Every row gives one point. To make a cloud, some directions were put in groups of two or more. Within a group, all points are equally far from the middle, so they leave a hole (a ring in 2 directions, a hollow ball in 3). The other directions are filled evenly. Then the cloud was stretched, turned, moved and blurred a little. Count the holes, and give their numbers of directions, smallest first.
In the rows, 128 means zero.

Cloud (19 x 3)
[[190 154 100]
 [ 69 114 114]
 [ 96 138  64]
 [ 67 170 132]
 [112 202  97]
 [ 54 148 122]
 [ 64 178 107]
 [ 59 128 108]
 [ 72 115 139]
 [ 80 182 130]
 [103 163 160]
 [166 166  72]
 [123 112 167]
 [167 177 135]
 [139 199 108]
 [118 201  97]
 [ 85 127 160]
 [111 115  76]
 [125 105 164]]
Holes: 1 (3)

Cloud (31 x 4)
[[142 181 128 197]
 [147 191 130 186]
 [125 197 111 184]
 [171 124 167  93]
 [179 183 104  99]
 [ 80 111 127 121]
 [107  94  97 157]
 [114 116  59 131]
 [128 189 153  94]
 [181 186 111 168]
 [197 134 129 169]
 [159 151 183  95]
 [173 158  61 115]
 [ 83 130 142 100]
 [162 165 172 175]
 [ 85 178 152 109]
 [112 130 156 194]
 [ 91 180  99 188]
 [180 136 166 167]
 [125 190 107  91]
 [115 106 160 171]
 [ 80 172 123 188]
 [ 71 166 135 175]
 [195 136 167 121]
 [188 132 121 181]
 [ 96 111 169 134]
 [205 151 111 156]
 [177 136 157 179]
 [152 145  50 166]
 [ 87 190 154 123]
 [169 165  65 173]]
Holes: 1 (4)

Cloud (30 x 4)
[[105 169 122 144]
 [110 141 172  80]
 [ 58  74  56 157]
 [116 112 188  82]
 [110 138 121 158]
 [104 107  60 115]
 [ 80  98  53 115]
 [168 168 135 127]
 [112  93  93 172]
 [ 64 131  61 181]
 [ 57  77 138 127]
 [125 160 145  93]
 [131 145 140 182]
 [ 48  82  87 147]
 [116  70 142  93]
 [180 186 146 132]
 [ 96 143  95 203]
 [ 63  55 158 126]
 [144 206 129 115]
 [100 164  98  93]
 [105  60 163 113]
 [100  92 164 155]
 [ 80 106  77 121]
 [126 151  81  89]
 [ 61 131  93 142]
 [114 139 177  87]
 [ 41  79 118 112]
 [ 86 137 151  69]
 [148 160 115 143]
 [ 43 153  92 134]]
Holes: 0

Cloud (55 x 6)
[[168 187 131 106 117  88]
 [ 92 134  65  94 140 106]
 [114  61 157  84  80 156]
 [207 160 162 194 115 187]
 [ 94  57 183  84 136 130]
 [136 171 177  83 115  97]
 [ 99  78 137  21 107  84]
 [113 107  59  97  95 166]
 [124 150  91 112  73 172]
 [131 119 163 171 135  86]
 [111 155 154  46 138 131]
 [157  97 191 108  88 174]
 [117 130 153 136  54 109]
 [124 157 179 195 134 135]
 [144  70 184  56 110 153]
 [156 180 160  56 145 154]
 [139 106 163 111 114  89]
 [ 95 131 116 159  75 152]
 [148  87 150 126 134 139]
 [122 145 137  68  83 129]
 [111 157 196 124 151 160]
 [169 180 161 241  83 101]
 [138 132  61 130 105  93]
 [135  42 147  64  62 115]
 [109 117 170 155 160  99]
 [129 120 153  58 114 120]
 [ 83 133 148  49 115  83]
 [124 121 159 125 159 163]
 [214 146 168 153 156 125]
 [ 67 104 130  41  90 146]
 [117 128 121 111 151  91]
 [ 92 106 204 117 133 177]
 [118 113 167 176 138 138]
 [138 110 196  92 121 115]
 [113 126 155 145 165 182]
 [174  74 121 181 113 170]
 [117  93 140 188 128 172]
 [160 171 174 194  65 125]
 [ 88  65 192 119  43 133]
 [153 216 144 150 185 156]
 [173  64 112 175 107 141]
 [104 148 166 193  78 164]
 [182 108 119 173 123 126]
 [157 159 146 203 139 164]
 [ 84  83 130  63  64 131]
 [132 169 192 171 160 124]
 [127 123 166  60 131 113]
 [ 98 108 141   7  97 138]
 [200 129 105 106 127 104]
 [124 112 134  65 115 128]
 [194 139 132 149 102 163]
 [122 113 181  65 136 110]
 [116 154 138 141 126 113]
 [163 138 115 149  82 113]
 [158  79  92 138 109 114]]
Holes: 0

Cloud (89 x 8)
[[ 80 179 101 147 123 150 124 115]
 [ 96 132 150 144  91 180 189 130]
 [119 119 161 169 151 118  89 206]
 [ 91 116 139 123  24 119 101 136]
 [181 127 157  65 153 112 160 119]
 [107  91  67 145 117 123 138 178]
 [ 66  77 143 111  92  53  71 135]
 [139 133 126 153 118 187  82 148]
 [ 72 116 138 151 170 120 130 110]
 [ 63  92 194  76 142  99  75 139]
 [166 183  85 179 128  81 158 135]
 [118 199 143 127  96 111  81 145]
 [114 208 151 115 169  57 116  78]
 [187 132 123  79 149 130 177  73]
 [228 198 109 177 132 106 162 103]
 [137  68 154 135 142 197 184 187]
 [167 160 139 146 136 179 212 126]
 [174 167 147 199 124 119 131 118]
 [159 142  80 114 151  57 102 154]
 [125 130 157 123 127  65 182 124]
 [ 19  54 128 138  90 105  56 154]
 [131 145 105 149  57 161 131 130]
 [ 88 104 177  85  87 173 128 117]
 [116 148 210 118 108 124  61 131]
 [ 55 131 108 136  31 103 134  77]
 [112 159 187 125  49 130 146 135]
 [ 63  98  68 123 134 128 129 173]
 [192 141 178 106 207 150 103 171]
 [157  76 145  88 151 140 165 108]
 [ 89 115 197  87 163 145  63 142]
 [ 72 140  94 125 105  97  38 125]
 [128 140 149 158  92 106  98  68]
 [168 114 141 141 146 100  74 133]
 [188  95 102 164 122 148 149 203]
 [139 104 122 169 194 123 148 113]
 [ 59  65 124 162  97  91 110 144]
 [ 75 131 143  75 193 104  61 142]
 [ 96 178 115 115 131 153 106 106]
 [137 138 133  94 156 112 112 195]
 [145  47 165 177 112 152 122 174]
 [ 53  70 154 192  52 141 122 184]
 [105 129 129  63 140  85 118 158]
 [149 158  81 127  90 106 167  64]
 [115 197 100 100 147 113 142  76]
 [117 152 211  99 115 112 134  69]
 [116 148 120 144 120 100 151 199]
 [132  59 176 125 165 159 165 143]
 [ 90 190 174 159 120 128  95 165]
 [129  84 101 129  97 164 129 168]
 [145 190 100 132 174 109 144  55]
 [174 128  70 140 148  59 156 159]
 [114 209 130  79 131  92 120 102]
 [121 140 185 126  91 180 185 112]
 [ 65  88 199  92 116  99  67 162]
 [ 70  61 137 172  89 110 114 160]
 [209 105 173 134  79 124 148 106]
 [234 124 122 130 152 110 157 176]
 [134  96 163  89 143  99 153 159]
 [180 135 129 117 239 132 149 161]
 [ 56 181  72 137  92 109  92  97]
 [ 89 143 129 141 107 122  75  76]
 [195 145 185 167  94  98 163  74]
 [123 151 106  80 117 119 152  70]
 [153 107 108 137 119  60 170 152]
 [136 154 181 113  86  58 118  59]
 [ 21  89 133 130 153 105 106 122]
 [ 94 105 140  97  96 107 122  45]
 [113 126 143 169  59  94 150  78]
 [181 175 151 125  82 128 140 142]
 [119 141 156 128  70  59 106  55]
 [131 132 115 129 143  85  59 162]
 [ 48 131 147 194  67 139  87 132]
 [ 49 104 170 154  44 165  69 113]
 [103 120 108 188 126 134  92 222]
 [154 127 126 115  68  63 139  56]
 [ 71 130  88 133 188 123 117 160]
 [100  95 203 137 149 134  78 203]
 [ 75 142  78 113  49  96 111  93]
 [176 178 181 134 198  82 162  76]
 [185 159 177 166 112  89 135  72]
 [ 83 105 133  90 131 178 114 194]
 [140  98 158 209 113 153 153 129]
 [183 186 137 115 136  64 212  85]
 [102  96 174  78 141  50 100 120]
 [185 143  84 186 187 142 178 136]
 [148 156 121 125 238  93 153 120]
 [207  97 164 130  88 134 148 151]
 [164 166 197  87 164  81 137  32]
 [ 93 140 142 158 152 128 137  81]]
Holes: 3 (2, 2, 2)
